Each row of a before or after table is a point. One or more steps were done to the points. Then noise was added and the rows were shuffled. The steps act on columns, c1 being the first. Write out the steps. A step turns or swaps two columns, mirrors them in a line or flattens them onto one, adds a multiple of one to another, or multiplies or shifts one. Angles are multiples of 10 degrees, from the lower column toward the higher: turns from -170 to 170, lines from 10 to 170 but not 90. Use the fewest steps. Two steps may share a column if one is a turn and the other turns, adds or multiplies; they go together, in the order done. Otherwise the lowest column goes first.

Before (11 x 3):
[[-65 -67 -31]
 [ -1  58  -8]
 [-63 -53  25]
 [ -7  39 -37]
 [-34   4 -21]
 [-19 -22 -20]
 [ -6 -15  37]
 [ 13 -28  41]
 [ 43  54  -6]
 [  8  -5  56]
 [ -8  21 -14]]
After (11 x 3):
[[-17   8 -17]
 [ 19  61   5]
 [  3 -17 -21]
 [-44 -59 -45]
 [ 61  56   2]
 [-45 -57  12]
 [ 34 -38  40]
 [ 17 -25  31]
 [ 17  19  -9]
 [ 31 -14  57]
 [ 10  43 -35]]
Steps: shift c1 by 20; turn c2 and c3 by 10 degrees

Before (13 x 6):
[[-57  31 -34 -20   0   9]
 [ -4 -31 -25  12 -30  37]
 [-58  25  37  -7 -39 -52]
 [-15 -32 -10 -16   2  13]
 [ 28 -21  40  -4  14   5]
 [ 40 -20 -44  25  14  -7]
 [ 32 -29   6 -48 -72  46]
 [ 29  -1 -52 -37 -32 -50]
 [ 39 -21  13  29 -54  16]
 [-28  32  35  19 -70 -49]
 [ 13 -21  -9   8 -85  25]
 [-53  49   5  48   5 -19]
 [ 15 -33 -29 -29 -46 -44]]
After (13 x 6):
[[ 46  21  12  48 -74  33]
 [-20  45 -22 -43   5 -53]
 [-48  83 -40  -6 -69 -27]
 [-50  20  59  18 -32  29]
 [-52  53 -32  19 -39 -58]
 [ 37 -11  21 -19 -31  -5]
 [-43  -1  37  19 -46  13]
 [ 10  30  40   7  -1 -57]
 [  6 -31 -36  17  14  27]
 [ 17  17 -23 -23 -53  40]
 [ 13 -33  14  11   1 -16]
 [ 25  39   6 -13 -84  13]
 [ -7 -29  33 -40  15  39]]
Steps: swap c1 and c6; add -0.7 times c5 to c2; turn c3 and c4 by 160 degrees

Before (8 x 11):
[[ 15 -13  11  14  31 -43  12 -54 -19 -34 -41]
 [-40  24 -23 -36   5   1 -38 -57  -2 -19 -12]
 [-48  -5  13 -13   5  18 -20  10 -17  70  57]
 [-21 -20 -51 -15  55  -8  -1 -24   4 -25 -20]
 [-18  27  17 -42  46  11  10   1  32   3 -32]
 [-28   3   4  24  12  21  26 -17  -6 -40 -36]
 [ 17 -21  -6  -7  10  21  18 -19  16  33  36]
 [ -7  -6  23 -20  45   3  25   4  22 -13  28]]
After (8 x 11):
[[ -3 -13 -27 -18  57   4  23   5  -5 -14 -54]
 [-19   2 -34 -41  59  12   8   1 -21   3  81]
 [-22  25  41 -18  67  -6  -1 -24 -32 -26   4]
 [ 16  -7  -5  -5  14  22  17 -19 -18  35 -83]
 [-49 -33  -1 -13   8  22 -18  12  20  72 -93]
 [-36 -11  24 -34  10   5 -35 -56  -8 -15  52]
 [-33  21   3  23  12  22  21 -20   5 -42  60]
 [ 12  32   3   9  39 -46  16 -49  23 -36  45]]
Steps: turn c2 and c11 by 140 degrees; multiply c11 by 2; turn c3 and c9 by 150 degrees; multiply c5 by 1.3

Before (12 x 14):
[[-26  13 -11  -8   4   3 -32  26  20   4  16 -17  54 -15]
 [ 12  20  -7   4   7  -1   7  37 -14 -29  11 -33  17   0]
 [-24   3   6   0  14  -1  10   6 -17  13  10 -19  40  -1]
 [-31 -21  16   1  33   6 -18  32  39   4  15   3  32  12]
 [ 36   7 -10  19   2   7   6 -27  30   2  -6  -1  -7  36]
 [  1  -3 -41  21 -14   2  12 -11  17   1 -13  16 -16  30]
 [ 29  -2 -13  -9 -30 -15  23   3  -2  11  -3   4   5  13]
 [  4  28  -6 -22   7 -31  -5   8 -15 -33  13 -24   4   8]
 [  0 -15  24  20  23  22 -13 -12  29 -38  37  14  -2 -10]
 [ 13  19 -30 -17 -10  11  30 -11  32  -7 -15  -6 -18  14]
 [ 26   0 -26   6   2 -22  27 -15  17 -29  -7 -10  11   6]
 [ -7 -13 -18 -17  40   8 -20  24  -4  15  22  -6  43 -11]]
After (12 x 14):
[[-18  18  -9   5  10  -4   9  38   3 -72  11 -34  16 -14]
 [ 10  -2 -42  20 -12   0  14  -9 -13   2 -10  19 -17  36]
 [-24   1 -14 -11 -32 -16  24   6 -16  27  -2   4   3   0]
 [ -9   0 -22   8   2 -21  23 -20 -30 -73  -3 -10   7  -1]
 [  5   4   2  -4  13   0  14   7  27  35  10 -17  41   1]
 [ 19 -16  26  18  21  18 -13 -10 -24 -94  37  14   0   3]
 [-13  31  -5 -23   4 -32  -7   8   9 -82  12 -23   5  -3]
 [ 33   9 -12  -6   1   2 -31  25   2   9  17 -15  51   9]
 [ 52 -23  18   4  33   5 -18  28  -9  11  12   4  33  48]
 [ 11  21 -33 -17 -12  12  30 -10 -35 -17 -15  -8 -19  22]
 [ -8   7 -14  19   3   6   8 -25 -46   4  -9  -2  -8  30]
 [  4 -11 -17 -18  40   7 -20  25  11  39  21  -4  43 -11]]
Steps: turn c1 and c9 by -140 degrees; add 0.7 times c1 to c14; multiply c10 by 2.5

Before (11 x 24):
[[ 25  42   7   6  20 -17   1   6  21   6 -15  38  12 -24 -55  10 -39  -4
   14 -27  23 -21  10 -14]
 [ 23 -27  34  16  18   0 -14 -16   8  -3 -12  -1  -3 -17 -19 -29 -33  -6
  -18  -7  29   3   4 -13]
 [ -2 -12   9   9  10 -15 -20 -10  38 -10  -8 -10 -14  -7   8   2  39  -3
  -13   6  26 -25  28 -14]
 [  9 -30  31   9  15  28  -3  34  31   8   9   3  11  21  -1  -9 -29   5
   23   2  26   2  18  -9]
 [ -4 -18  -3  13  12 -21  24 -14  12   0 -12  60   4   0   6   6 -40 -21
   -8  -1  25  -4  17  22]
 [  2 -27   2   6 -41 -15  26 -19  -9 -14 -13  -2   5 -24  -2  -5  40 -16
   -3  -8  31 -22   0 -14]
 [ -1 -22 -40 -40 -10  46   7  19 -12 -25 -10   7   8 -13  -5  10 -27  -7
  -11   5 -72   2  14 -17]
 [  3 -24  20  -6 -12 -15  21  -7 -22 -13  11  71 -26 -18  -7  -9 -33   1
    2   1 -70  -3  -6   5]
 [ 14   0  11   2 -49  95  19  -6  -7  -7  -9 -20  -1 -22   8   9  -6   4
   -9   9  30  -7  -1 -17]
 [-24 -12  14   5 -45 -21   8 -17 -23   7 -22 -19   7  22 -76  11 -40  -3
    4  -3  30   4  27   7]
 [ 26 -32  26  13   7   3 -69 -21  25  -6  -4 -14 -15  -9  -8 -36 -43  -5
   -3  -4  29   2 -28  41]]
After (11 x 24):
[[ 14   3  11   3 -49  94  20  -6 -14  -7  -8 -19 -28 -22   7   9 -10   4
  -23   3 -15  -6   1 -19]
 [ -4  -6  -3  11  12 -21  24 -15  26  -1 -12  59 -25   0   5   5 -30 -22
  -24 -27  -8  -4 -25  22]
 [ -2 -19   8  10  11 -16 -18  -9  78 -10  -9 -10 -17  -6   8   3  26  -3
  -26  29 -26 -24 -23 -15]
 [ 27  40  28  14   8   4 -72 -21  50  -7  -5 -14 -18 -11  -7 -37 -31  -6
   -9 -31 -26   3 -14  42]
 [ 23  10  35  17  18   2 -15 -17  16  -3 -14   0 -25 -17 -20 -29 -21  -5
  -36 -27 -15   3 -25 -13]
 [  8   0  31  10  16  28  -4  35  63   9  10   2 -28  20  -1  -9 -22   4
   35 -17  -3   2 -35 -11]
 [  0  -1 -41 -41  -9  45   7  20 -23 -24  -9   5  58 -13  -6  10 -24  -7
  -27 -14  44   0 -26 -17]
 [ 26 -30   6   7  19 -17   1   6  42   6 -18  37 -26 -23 -56  12 -13  -4
   -8 -45  -2 -22  33 -15]
 [-26 -18  14   5 -43 -22   9 -19 -46   6 -20 -20 -29  23 -76  10 -29  -3
  -29 -30  -9   4 -25   7]
 [  3  18  20  -6 -12 -14  23  -7 -44 -14  12  71  74 -19  -6 -10 -25   1
   19 -20  12  -2 -18   5]
 [  2  14   1   5 -40 -16  26 -18 -19 -14 -14  -2 -31 -23  -1  -5  35 -17
  -22  21 -12 -22 -24 -13]]
Steps: turn c2 and c23 by 120 degrees; multiply c9 by 2; add 1.5 times c11 to c19; turn c13 and c21 by 120 degrees; turn c17 and c20 by 40 degrees

Before (9 x 64):
[[ 39  24  -5 -31   0  -5 -14 -21   8  18  30  25  12  14 -29 -65  -4  25
    5  53 -14  19  25 -59   0 -57  11   4  28  20 -31  23   1  11  36 -62
  -30 -13 -39   1  26  11 -39 -23 -10 -20  -8  47  -4   0   2 -17 -10  14
   22  -1  -8 -13   8  16  26  23   9  10]
 [  1  29 -47 -35  64 -25   5  -3 -21  29  10 -71 -13  35  27  60 -28   5
  -16   5 -35  39 -29  24   9   9  16  27 -24  15 -13 -56   2 -46  35  45
  -19 -16  16   0 -56   9  35  23   6  31   5  12  49   2  13   7 -61  34
   -4 -26   0  15   4  10 -44  26  45 -47]
 [-35 -59  28   3   0   3 -39 -14  12  16  10 -68  23 -57  47  42   3 -48
  -17  87  -1  -2  23  28  31  58 -47 -53 -41 -44  59  -6 -11  -6 -36  19
  -38  27  -9 -24 -78  47   5  21  22  53  49  -4  50  39  -4  24 -37 -28
   44  -4  42   6  38 -15  12 -10 -11 -43]
 [-10 -43  15 -15  -8  31 -30  -3 -22 -10   7 -49  20 -21  23  42  -1 -54
  -16  95   3   7 -15  32  14  36 -35 -44   5 -11  53 -23  20 -45 -27   7
  -14  42 -23 -25 -58  60  19  43   9   1  62  -8  34  33  29   3 -62 -28
   41 -18  18 -17  52  -4 -31 -22   9 -43]
 [  2   9   8  -6 -21  -7 -14 -38  15  22  22  16  13  12 -21 -31 -47 -16
    0  42 -28  17   0 -27 -30 -56  -6   4   2   6  17  18   7   8  -2 -14
  -21   4 -59 -28  -8 -12 -61  34 -24 -19 -28  18 -10  -1  42  19   9 -11
  -17   5 -25  16  23  32  -3  43 -24 -23]
 [ 36  -2 -12 -18  15 -27  14 -26 -22 -20 -15   5 -23  19   6 -43  11  20
   -8   9   2  13  -6   3 -14 -51   1  29  -3  31 -13  -3 -38  44  22  20
   18 -22   1  36  19  -4 -40 -24 -34  -5 -11  18 -13  -9   3 -16  -1   3
   -2  35 -23 -40 -20   3  59  28  18  20]
 [ 53   3   1 -50  41 -12  38 -12  17 -30   5 -14 -26  15 -20 -20   3  51
   11  12 -11 -25   4  15  40 -53  37 -16  11  27   3 -33 -19  -2  37 -16
    8 -23 -28  40   2   4 -32  -4 -38   0 -34  52   9   0  -4 -42 -19   5
  -19  20  -1  27 -19  -7  30  30  17   7]
 [ 27   1  18 -33  -5 -15   0 -16  25  30  15   8  29  45  -6 -43   3  39
   19  11   0 -13  17 -13 -23 -74 -14  -1  46  16   7  -8   6  45  15  -3
    4 -34 -22  10   0   0 -36   0  -5 -27   4  19 -20 -17 -10 -13  -3  10
   -8  13  28 -23  14  15  37  11   6  32]
 [ 39  32  -6 -48  45 -35  22   6  20  -9  -6 -19 -15  19 -23  13  32   3
    3  35 -28 -11   3  24  -3 -25   5  37  14  18 -22 -29 -25  38  26   4
    9   8  20  57   6 -22 -15  -1  -9  20 -27  -4 -27   8 -31 -31 -12  -7
  -26  27   1 -10 -46 -35  31  -3  31  45]]
After (9 x 64):
[[ 39  33  -2 -49  75 -35  23   7  19  -8  -6 -47 -16  20 -23 -21  31   5
    1  35 -29 -10   5  26  -3  31   6 -31  14  17 -22 -29 -26  39  26   5
   11   7  22  56  -3 -23 -14  -1  -9  19 -35  -6 -27   7 -32 -31 -11  -7
  -27  25   0  -9  11 -36  27  -2  32  44]
 [ 40  25  -3 -29  31  -4 -15 -21   8  18  31  12  11  13 -31 -28  -5  26
    5  55 -16  20  23 -59  -1  -7  11 -56  30  17 -32  23   1  12  36 -64
  -31 -12 -41   0  14  10 -39 -22  -9 -20  53  47  -6   0   3 -23  -8  16
   21  -1  -9 -14 -21  15  26  24   8   9]
 [  6   9   9  -6  10  -6 -12 -38  15  23  21  23  14  14 -24 -42 -48 -15
    1  43 -27  18   1 -29 -29  -8  -7 -57   3   4  18  19   7  10  -3 -14
  -22   5 -60 -27 -17 -12 -63  34 -22 -21  34  18  -9   0  41   8  10 -10
  -17   7 -25  16 -11  33  -1  45 -22 -24]
 [ 26   2  21 -31  25 -12  -2 -18  26  30  14  16  29  44  -5  -9   4  41
   21  10  -2 -13  15 -14 -24 -16 -14 -73  49  17   8 -10   5  45  17  -3
    4 -33 -24  11 -12  -1 -38   1  -5 -26  38  17 -17 -15  -9 -16  -3  11
   -7  13  28 -24  -6  15  36  10   7  32]
 [  2  30 -54 -36  94 -25   6  -3 -22  28  10  -8 -12  36  28  34 -29   5
  -16   6 -37  41 -31  23   6  28  17   3 -23  15 -15 -58   1 -47  32  45
  -19 -16  16   1 -66  10  35  23   6  30 -76  13  41   3  12   1 -61  33
   -1 -28   0  16  71   9 -44  26  47 -47]
 [ 52   5  -2 -50  71 -12  37 -14  16 -29   6 -22 -28  14 -23 -34   2  50
   10  11 -10 -26   2  17  41 -25  36 -51  12  25   4 -34 -20  -2  39 -16
    8 -23 -29  39  -8   4 -29  -5 -37   0   2  51  11  -2  -5 -52 -18   3
  -18  21  -3  25  11  -9  28  32  18   6]
 [ 38  -2 -10 -20  42 -29  14 -26 -22 -21 -14 -19 -24  22   6 -21  12  20
   -7   9   3  12  -6   5 -13  17   1 -54  -4  30 -12  -4 -38  43  21  19
   18 -21   0  37   9  -3 -39 -23 -33  -6  28  20 -14 -10   4 -24   0   5
   -2  35 -24 -40  -8   1  60  28  19  22]
 [-10 -41  10 -14  18  33 -29  -1 -22 -12   7  43  18 -20  23  73   2 -55
  -14  96   3   9 -13  33  14 -37 -34  44   7 -11  53 -21  21 -45 -25   7
  -14  41 -24 -24 -70  62  21  45  10   1 -21  -8  35  34  30  11 -62 -27
   39 -18  21 -15  57  -4 -32 -22   9 -43]
 [-33 -59  19   5  30   4 -39 -13  11  17   8  24  22 -58  45  58   3 -46
  -18  87  -3  -1  24  29  31 -43 -46  65 -40 -43  57  -8 -12  -6 -35  18
  -37  26  -9 -25 -91  45   6  21  21  52 -18  -2  54  38  -5  27 -37 -29
   44  -4  41   5  74 -13  12 -11  -9 -43]]
Steps: turn c3 and c49 by 10 degrees; shift c5 by 30; turn c12 and c59 by -80 degrees; add 0.5 times c63 to c16; turn c16 and c47 by -70 degrees; mirror c26 and c28 in the line at 40 degrees; shift c41 by -10; add -0.3 times c62 to c52
